Each point is reached from the start by the listed moves, each made 0, 1 or 2 times, or once backwards (-1), plus a little noise. Say if it took an odd or an even number of moves. Then give how often each move was made.

Moves:
(1): 0.93	0.83	-0.40	-1.03	-0.46	0.70
(2): -0.11	-0.79	2.11	-0.98	0.10	-0.23
(3): 0.64	-2.63	1.18	0.10	1.72	-0.29
Start: -0.73	-1.02	0.19	-0.12	-0.50	0.30
Points:
-2.41	-0.11	1.53	-0.19	-1.62	-0.38 => odd (-1, 1, -1)
1.12	0.59	-0.55	-2.19	-1.40	1.77 => even (2, 0, 0)
1.64	-2.78	2.68	-3.10	0.43	1.14 => even (2, 1, 1)
-0.32	-5.30	5.60	-1.94	1.42	-0.49 => odd (0, 2, 1)
1.60	-4.65	0.04	0.00	2.38	0.63 => even (1, -1, 2)

Moves:
(1): 0.14	0.52	-0.01	0.31	0.55	0.04	-0.46	0.46	0.57	-0.90	0.53	-0.46
(2): 0.07	1.35	-0.55	0.52	0.25	-0.42	0.60	-0.48	-0.49	1.02	-0.08	0.40
(3): -0.53	0.35	1.49	-1.13	0.37	-0.49	-0.16	0.60	-0.48	1.56	0.53	0.43
(4): 0.05	-0.94	-0.01	0.97	-0.27	0.90	0.29	0.70	0.02	-0.29	0.41	0.59
(5): -0.82	0.05	-0.29	0.42	1.36	-0.44	-0.58	-0.50	-0.90	0.77	-0.60	-0.86
(6): 0.27	-0.23	-0.15	0.81	1.12	0.34	0.38	-0.10	0.70	0.61	-0.83	-0.02
(7): -0.10	-0.43	1.05	0.25	0.22	0.29	0.46	0.27	-0.62	-0.63	0.42	1.00
(8): -0.88	0.56	-0.80	-0.63	-0.10	-0.76	0.61	-0.62	0.37	0.51	0.20	0.25
(9): -0.59	0.88	0.89	0.18	-0.35	-0.03	-0.08	-0.08	0.12	-0.43	0.00	-0.14
(10): 0.87	-1.61	0.63	0.07	0.01	0.73	1.07	-0.62	0.47	0.82	0.48	-1.31
(11): 0.01	-0.61	-0.43	-0.62	0.61	1.10	-2.00	-0.69	-0.26	-0.14	0.53	0.04
Start: 0.16	-0.16	0.00	1.45	1.02	-0.22	-0.69	0.46	-0.78	-0.27	-0.45	0.17
Points:
0.21	-4.43	2.23	0.28	3.08	1.74	-1.60	-1.76	-0.09	4.20	-0.64	-3.89 => even (-1, -1, 1, 0, 1, 1, -1, 0, 1, 2, 1)
0.23	1.90	3.52	3.76	-1.18	-0.21	2.52	4.78	-3.85	-1.11	1.70	6.54 => even (0, 2, 1, 2, -1, -1, 2, -1, 0, -1, -1)
2.41	-0.77	0.84	0.80	3.76	0.74	1.38	-1.79	-1.03	5.41	-0.58	1.95 => even (-1, 2, 1, -1, -1, 2, 1, 0, -1, 1, 1)
-0.01	1.21	-1.32	3.00	6.12	-1.73	1.71	-3.74	-0.83	5.42	-1.34	-4.17 => even (1, 2, 0, -1, 2, 1, 0, 1, 0, 2, 0)
-0.15	0.84	2.23	7.37	6.40	1.39	0.64	-0.44	-1.89	2.10	-1.86	-1.51 => odd (1, 2, 0, 1, 2, 2, 1, -1, 2, 1, 0)
3.13	-6.95	1.10	2.86	3.09	2.39	3.11	-1.65	0.64	0.26	-1.65	-1.21 => odd (-1, -1, -1, -1, 0, 2, 2, 0, -1, 2, 0)
1.91	-3.17	1.26	-3.50	-0.39	1.73	-2.75	-2.38	-0.50	3.14	2.17	-2.18 => even (-1, 0, 1, -1, -1, -1, -1, 0, 0, 2, 2)

Moves:
(1): 0.85	0.10	0.23	-0.08	-0.60	0.78	0.92	1.86	0.58	0.49	-0.47	0.60	-0.27	-1.05	1.59	0.13	0.74	-1.17	0.66	0.33	-0.43	-0.66
(2): 0.66	-0.15	-0.28	-0.44	0.24	-0.28	0.17	-0.41	0.08	0.18	-0.49	0.13	-0.31	-0.22	0.46	0.62	0.09	-0.42	-0.02	-0.99	-0.20	-0.02
(3): 0.31	0.72	-0.02	0.66	0.54	-0.05	-0.51	-0.63	0.16	-0.26	-0.02	0.16	0.24	0.61	0.58	-0.30	0.88	0.83	-0.18	0.27	0.33	-0.21
(4): -0.18	0.60	-0.25	-0.13	-0.22	-0.50	0.20	-0.14	0.46	0.03	0.28	-0.69	-0.03	-0.31	-0.12	0.11	-0.10	-0.20	0.06	-0.43	0.00	-0.34
(5): -0.35	-0.51	-0.20	-0.11	1.01	-0.48	0.14	0.60	0.22	-0.19	-1.08	-0.26	0.05	-0.43	0.80	-0.07	0.84	1.09	0.11	1.19	-0.16	0.08
(6): -0.05	-0.65	-0.30	-0.73	-0.23	0.62	-0.23	0.31	-0.03	-0.30	0.19	-0.63	0.39	0.21	0.35	0.44	0.64	0.57	-0.53	0.44	0.09	-0.34
(7): 0.07	0.05	-0.07	-0.55	0.24	0.32	-0.70	0.07	-0.34	-0.22	-0.09	0.08	-0.68	-0.09	0.22	-0.50	-0.06	-0.13	0.73	0.07	0.64	0.28
(8): 0.41	0.11	0.36	0.37	-0.01	0.18	-0.02	-0.21	0.09	-0.87	-0.62	0.44	-0.01	-0.46	-0.61	-0.25	0.31	0.09	-0.61	1.02	0.32	-1.13
(9): 0.16	0.15	-0.14	-0.40	0.50	0.11	-1.01	0.20	0.00	0.34	0.12	0.04	-0.13	-0.28	-0.41	-0.18	0.89	-0.36	-0.39	-0.33	-0.21	-0.42
(10): -0.78	-0.05	1.07	1.85	-0.70	-0.70	0.39	-0.09	1.15	-0.30	0.25	-0.45	-0.28	-0.06	1.04	0.57	0.66	-0.72	0.57	-0.17	1.32	-0.74
(11): 0.88	0.47	1.29	-0.47	0.24	-0.81	-0.42	0.51	0.51	0.20	0.03	-0.62	0.39	0.43	0.68	0.12	-0.11	0.30	0.21	0.35	0.43	-0.47
(12): -0.08	0.00	-0.35	-0.80	0.80	-0.69	0.61	1.49	0.26	0.21	0.38	-0.05	0.17	0.39	-0.85	0.82	-0.47	0.50	0.37	-1.02	-0.39	0.00
(13): 0.42	0.19	0.14	0.43	0.23	0.77	0.24	-0.23	0.81	0.49	-1.12	0.13	0.35	0.51	0.16	-0.56	-0.13	-1.36	0.46	-0.39	0.40	0.33
(14): 0.15	0.10	-0.05	-1.29	-0.77	0.17	-0.65	0.76	-0.44	-0.27	-0.22	0.24	-0.42	-0.29	-1.38	-0.78	0.20	-0.20	-0.42	-0.95	-0.22	0.61
(15): 0.11	-0.66	-0.22	-0.16	-0.22	-0.02	0.22	-0.33	-0.23	-0.34	0.45	0.79	-0.06	-0.39	0.07	-1.23	0.71	-0.98	0.31	0.49	0.21	-0.19
(16): 0.28	0.95	0.73	-0.42	0.85	-0.63	-0.09	-0.36	1.22	-0.37	0.01	-0.38	0.18	0.52	0.31	1.28	0.15	0.17	-0.18	0.17	-0.16	0.28
(17): 0.52	-0.43	-0.92	-0.45	-0.15	-0.23	-0.10	-0.34	0.60	0.56	0.01	0.38	-0.55	-0.72	-1.08	-0.33	0.87	0.01	0.30	0.07	-0.08	0.40
(18): -0.52	0.01	0.01	-0.77	-0.93	-0.11	0.46	-0.05	0.18	0.41	-0.47	0.55	0.07	-0.05	0.18	0.11	-0.78	-0.23	0.37	0.02	0.50	0.13
(19): 0.34	0.47	0.25	0.93	-0.05	0.15	0.58	-0.73	-0.70	0.33	-1.11	0.37	-0.67	0.92	-0.13	-0.40	0.76	-1.67	0.77	0.90	0.46	0.42
(20): -0.83	0.17	-0.83	0.17	-0.72	0.68	-0.03	-1.35	0.41	0.47	0.06	-0.15	-1.00	1.54	-0.16	-0.49	-0.98	-0.46	-0.94	-0.52	-0.04	0.40
Start: 0.24	1.20	-0.23	-0.09	0.03	1.14	0.31	0.27	0.77	-0.27	0.30	1.16	-0.20	0.15	0.79	0.97	0.51	-0.65	0.57	-0.70	0.33	-0.29
Points:
2.24	2.90	0.75	-4.18	7.46	-0.80	-1.95	3.37	3.97	-1.53	-0.22	-2.11	2.30	5.69	2.82	3.57	3.44	7.33	-1.77	3.15	-1.04	-0.27 => odd (0, -1, 2, -1, 2, 2, 0, 0, 0, -1, 2, 2, 0, 0, 0, 2, 0, -1, 0, 1)
0.37	0.37	-3.70	-7.96	-0.12	-0.89	2.62	0.72	7.48	-2.21	-2.35	0.53	-0.92	0.45	-2.01	2.22	1.64	0.31	-3.08	-2.97	-0.88	-0.87 => even (0, 2, 0, 2, 2, 2, -1, 2, -1, 0, 0, 2, 1, 2, 2, 2, 1, 1, -1, 2)
0.42	5.03	3.78	-0.31	-0.44	-0.34	1.56	-0.28	4.12	-1.94	-5.97	1.30	-0.40	2.87	2.67	3.48	0.66	-2.11	1.01	-0.56	3.01	0.82 => even (0, 1, 1, 0, 1, 0, 0, 1, -1, 1, 0, 0, 1, 2, -1, 2, -1, 2, 1, 0)
2.05	1.66	1.55	1.61	-0.25	-0.86	5.03	4.44	3.57	0.78	-2.20	-0.80	0.95	2.32	4.74	1.09	4.67	-3.71	4.04	1.58	2.77	-3.20 => odd (1, 0, 1, 2, 1, 2, -1, 0, -1, 1, 2, 2, 1, 0, 1, -1, 0, 0, 2, 0)
0.96	0.67	1.75	-2.44	-6.71	4.79	-1.57	3.40	2.44	2.36	1.92	2.05	-2.53	-0.43	3.70	-4.65	0.56	-9.49	-0.09	-5.12	1.31	-2.07 => odd (2, 0, -1, 0, -1, 0, 0, -1, 2, 1, 2, -1, 1, 2, 2, -1, -1, 0, -1, 2)

Moves:
(1): -0.10	-0.34	0.69	-0.61	0.14	0.38	-0.30	-0.38	0.49	0.25	-0.34	-0.33	-0.01	-0.65	-0.47	0.25	-0.34	-0.86	0.01	0.49	-0.47	0.68	-0.67	-0.99	-0.07	0.40	-0.67
(2): 0.38	0.00	0.59	-1.42	0.77	0.49	-0.05	0.77	0.21	-0.65	-0.75	0.81	0.88	0.43	0.22	-0.11	-0.63	-1.01	-0.10	0.25	0.38	0.01	-0.16	-0.62	-0.07	0.81	-0.08
(3): -0.24	-0.28	-0.41	-0.54	0.25	-0.46	0.54	0.13	0.72	-0.65	-0.16	-0.53	0.20	-0.32	-0.28	0.20	0.17	0.50	-0.23	0.33	-0.16	0.97	-0.08	0.15	0.24	0.37	0.41
(4): 0.09	-0.13	-0.05	-0.14	-0.39	-0.38	-0.51	-0.17	-0.07	0.16	-0.47	0.38	-0.43	-0.07	0.11	-0.02	-0.21	0.39	-0.51	-0.17	-0.19	-0.10	0.36	0.13	-0.06	-0.23	-0.02
(5): -0.11	0.12	-0.09	-0.85	0.22	-0.04	0.47	-0.15	-0.19	-0.69	-0.03	0.01	0.03	-0.05	-0.65	0.40	0.06	0.41	-0.33	-0.21	0.20	0.05	-0.40	0.70	-0.11	-0.46	-0.20
(6): -0.23	0.34	0.74	0.67	0.16	0.03	-0.76	0.32	-0.13	0.35	-0.19	-0.17	-0.10	0.11	-0.79	-0.42	-0.05	0.35	0.71	0.47	0.45	-0.24	0.39	0.72	0.20	0.46	0.25
(7): -0.34	0.10	0.27	-0.18	-0.06	-0.38	0.70	0.10	0.06	-0.08	0.07	0.35	0.26	-0.29	-0.14	-0.04	0.29	0.23	-0.08	0.05	0.50	0.48	0.20	-0.05	0.51	0.11	0.26
(8): 0.12	0.06	0.14	-0.02	-0.51	-0.36	0.29	0.04	-0.69	-0.01	0.29	-0.07	-0.58	0.16	0.28	0.20	0.39	-0.26	0.40	0.31	0.67	-0.18	0.55	0.15	-0.30	0.38	0.52
(9): 0.43	0.36	-0.02	0.82	0.31	-0.85	0.29	-0.40	0.28	-0.51	-0.26	0.31	0.23	-0.11	-0.41	0.22	-0.06	0.06	-0.86	0.52	-0.16	-0.41	0.59	0.74	0.32	0.11	1.01
(10): 0.51	0.08	-0.07	-0.12	0.28	-0.51	0.33	0.47	0.51	0.42	0.75	0.15	0.75	-0.51	0.71	0.06	-0.63	0.55	0.31	-0.16	-0.48	-0.15	-0.49	-0.15	-0.67	-0.09	-1.13
(11): -0.36	0.21	0.16	-0.43	-0.17	0.55	-0.37	0.58	0.02	0.04	0.13	0.12	0.04	-0.24	0.45	0.34	0.27	-0.17	-0.08	-0.02	-0.28	-0.22	-0.23	0.03	-0.34	-0.19	-0.37
(12): -0.17	0.27	0.52	1.33	-0.45	0.34	-0.07	0.03	-0.63	-0.04	-0.16	0.27	0.13	0.30	0.05	-0.14	0.31	0.99	0.34	0.37	-0.40	0.44	-0.69	0.86	-0.49	-0.07	0.19
(13): -0.04	0.56	0.08	-0.13	-0.34	0.89	0.02	-0.35	0.16	-0.32	-0.07	-0.41	0.10	0.53	0.56	0.76	0.67	-0.10	0.24	-0.21	0.07	-0.41	0.22	-0.34	0.11	-0.18	-0.27
(14): 0.84	-0.26	-0.26	0.18	0.41	0.39	0.23	-0.57	0.04	-0.49	0.06	-0.03	-0.14	-0.31	0.15	0.06	0.75	0.02	-0.36	-0.68	-0.12	-0.02	0.14	0.08	-0.42	-0.17	-0.54
(15): -0.29	0.02	0.05	0.02	0.31	-0.15	-0.36	0.12	0.13	-0.07	0.19	0.12	0.26	0.28	0.36	0.39	0.21	-0.46	-0.42	-0.15	0.38	-0.01	-0.23	-0.15	-0.22	0.46	-0.34
(16): 0.38	-0.55	0.23	-0.48	0.36	0.10	0.14	-0.17	-0.27	0.22	-0.35	-0.22	0.09	0.13	-0.18	0.24	0.23	-0.01	-0.57	0.18	-0.10	-0.09	-0.08	-0.33	0.49	0.10	0.67
(17): -0.15	0.35	-0.16	0.35	0.24	0.09	0.23	0.28	-0.22	-0.54	-0.33	-0.12	0.34	-0.66	0.06	0.02	-0.27	-0.09	-0.50	-0.62	0.35	-0.32	-0.28	0.41	0.02	0.50	-0.34
(18): -0.45	-0.59	0.02	-0.21	-0.34	0.35	-0.06	-0.44	-0.12	0.27	0.35	0.34	0.08	-0.16	0.31	0.11	-0.15	0.20	0.45	-0.08	-0.51	-0.16	-0.19	0.64	-0.40	0.04	-0.39
(19): 0.17	0.46	-0.06	0.50	-0.42	0.77	-0.06	0.03	-0.01	0.13	0.36	0.00	-0.15	0.34	-0.64	-0.32	-0.08	1.00	-0.98	0.11	-0.36	0.24	0.60	0.38	-0.01	-0.23	0.12
(20): -0.45	-0.35	-0.25	0.58	1.22	-0.42	0.20	0.43	-0.04	-0.13	-0.34	0.28	-0.18	-0.09	-0.15	0.56	-0.21	0.09	-0.14	0.66	-0.10	0.39	-0.17	0.19	0.12	0.14	-0.78
(21): -0.17	-0.10	-0.12	-0.04	0.07	-0.06	0.26	0.13	0.14	-0.27	-0.13	0.26	0.05	-0.15	0.14	-0.01	-0.02	0.29	0.09	-0.27	0.23	-0.40	-0.12	-0.19	-0.24	0.04	0.07
(22): 0.27	0.03	0.39	-0.65	-0.30	0.47	0.22	0.34	-0.08	-0.03	0.06	0.22	1.00	0.24	0.07	0.53	0.06	-0.50	0.22	-1.14	-0.07	0.16	0.15	-0.75	-0.48	0.26	0.14
(23): 0.67	-0.65	0.92	-0.03	-0.24	0.21	0.19	0.06	0.02	0.07	-0.08	0.05	-0.17	0.66	-0.09	0.07	-0.39	-0.14	0.32	-0.63	-0.42	-0.43	-0.22	0.36	-0.03	-0.12	0.53
(24): 1.17	0.25	-0.36	0.67	0.28	0.64	-0.20	-0.20	0.49	0.34	0.06	0.22	-0.34	0.04	0.08	0.15	-0.47	-0.22	0.01	-0.55	-0.23	-0.08	-0.63	0.29	-0.04	-0.59	0.36
Start: -0.46	0.26	-0.15	0.20	-0.49	0.17	0.09	-0.12	0.16	0.24	-0.79	0.15	0.70	-0.43	0.07	-0.39	-0.54	-0.25	0.39	0.03	0.99	0.14	0.02	-0.92	0.45	-0.20	-0.59
Points:
-4.28	3.19	2.81	-3.63	-2.56	2.76	0.83	3.43	0.01	-2.92	-2.80	3.64	6.78	-0.65	-0.87	-0.20	-0.31	3.59	0.03	-0.72	1.95	-0.64	1.62	1.82	-0.30	2.18	1.02 => odd (-1, 2, 1, 1, 1, 2, 2, -1, 1, 0, 2, 1, 1, -1, -1, 0, 1, 2, 1, -1, 2, 2, -1, -1)
5.77	1.04	4.28	-0.36	-1.47	0.39	3.81	0.62	3.95	-0.35	-2.71	1.24	5.02	-0.75	-0.79	1.17	-3.87	-0.04	-0.88	-1.66	-0.85	1.79	-0.91	-2.72	0.84	2.04	4.66 => odd (2, 1, 2, 1, -1, 0, 2, 1, 2, 2, -1, 1, 1, -1, -1, 1, 1, -1, 1, -1, 1, 2, 2, 2)
0.84	1.86	3.86	3.56	-1.29	3.86	-0.08	0.83	-1.29	3.02	2.16	0.54	2.29	-1.16	-2.18	2.33	-3.50	1.02	2.04	-1.98	-0.62	0.05	-3.38	3.58	-3.44	0.83	-3.47 => odd (2, -1, -1, -1, 2, 2, 0, 2, 0, 2, 0, 1, 0, -1, 1, 0, 2, 2, 2, 1, -1, 2, 1, 2)
1.03	0.60	1.82	8.97	3.56	-2.43	3.46	0.98	-0.99	-2.15	-0.60	2.18	1.24	-0.19	-3.83	-0.15	-1.02	6.30	-2.97	1.82	1.63	0.55	-0.68	9.49	0.83	2.06	2.19 => odd (-1, 0, 1, -1, 1, 2, 2, 1, 2, 1, -1, 2, -1, 1, 2, 1, 2, 1, 2, 2, 0, -1, 2, 1)
-2.69	0.63	-0.03	-2.36	3.54	1.68	2.28	2.91	0.62	-2.66	-2.52	-0.38	4.24	0.10	0.87	3.70	-0.31	-1.43	1.65	-0.80	3.32	1.53	-2.34	0.20	1.84	2.83	-1.84 => odd (-1, 1, 2, -1, 1, 1, 1, 0, -1, 0, 0, 0, 2, -1, 1, 1, 2, 1, -1, 2, -1, 1, 0, 1)
-2.56	2.91	1.13	0.14	0.15	0.60	0.39	-1.46	-0.80	-3.63	-4.32	0.92	0.88	-1.43	-0.19	5.08	2.98	-0.66	-5.64	2.22	1.48	1.43	-1.29	-0.16	0.48	0.31	-0.72 => odd (2, 0, 0, 2, 2, -1, 1, 1, 2, -1, 2, 2, 2, 0, 2, 1, 1, -1, 0, 1, 0, 0, -1, 0)
2.67	-2.20	6.27	-1.38	-0.40	1.01	-2.45	-1.34	1.29	2.91	-3.58	2.43	0.15	0.07	-3.22	-1.13	-2.28	-4.03	-0.39	1.49	0.16	-1.53	1.40	-1.24	3.31	1.57	5.19 => even (2, 1, -1, 1, -1, 2, 2, 0, 2, -1, 1, -1, -1, 0, 0, 2, -1, 1, 0, -1, 0, 0, 2, 1)
-1.66	1.57	1.47	2.65	2.54	-2.51	-0.60	4.04	1.70	-2.54	-4.33	3.47	5.19	-1.95	2.27	2.90	-3.23	-1.56	-1.36	-0.06	0.46	0.41	-2.60	-1.45	-2.65	4.13	-2.58 => odd (1, 1, 1, 2, -1, 0, -1, 0, 2, 1, 1, 2, 0, -1, 2, -1, 2, -1, -1, 2, 2, 2, 0, 0)
3.77	0.60	1.37	-0.01	0.20	3.20	2.07	-0.29	1.84	-2.40	-3.10	-0.55	2.93	5.26	-1.38	2.43	0.13	-0.19	-2.77	0.13	-1.48	0.37	0.16	-0.38	3.17	-0.89	6.80 => odd (-1, 1, 2, -1, 0, -1, -1, -1, 2, -1, 0, 1, 2, -1, 0, 2, -1, -1, 1, 0, -1, 1, 2, 1)
2.98	2.48	1.75	2.62	2.47	0.48	-4.17	2.01	3.77	2.35	-0.99	2.02	3.60	-1.32	0.32	-0.74	-2.74	-0.82	-0.73	2.00	-0.74	-0.98	-2.62	-1.32	-1.44	0.97	-0.21 => odd (1, 1, 0, 0, -1, 2, -1, -1, 2, 2, 2, 1, -1, 0, 2, 1, -1, -1, 0, -1, 1, 0, -1, 2)
-1.15	0.57	-3.56	3.54	1.47	1.76	-0.31	-1.04	2.46	-0.85	-2.20	1.22	-0.92	-3.93	-0.93	-1.48	-2.02	1.99	-1.35	-0.87	0.87	0.20	0.43	2.30	1.54	-0.26	-1.78 => odd (0, 0, 1, 1, -1, 1, 1, -1, 0, -1, 0, -1, 0, 1, -1, -1, 2, 2, 1, 1, 2, -1, -1, 2)
-0.22	0.31	1.19	0.26	-1.25	1.79	-1.57	1.24	-4.15	-0.67	-2.90	1.06	-0.71	0.60	2.34	-0.83	0.66	-1.76	-2.20	-0.35	3.35	-1.59	-2.20	-0.89	-1.15	1.73	0.91 => odd (0, 1, -1, 1, 0, -1, -1, 2, -1, -1, 1, 2, -1, 0, 2, 2, 2, -1, 0, -1, 1, -1, 0, 0)
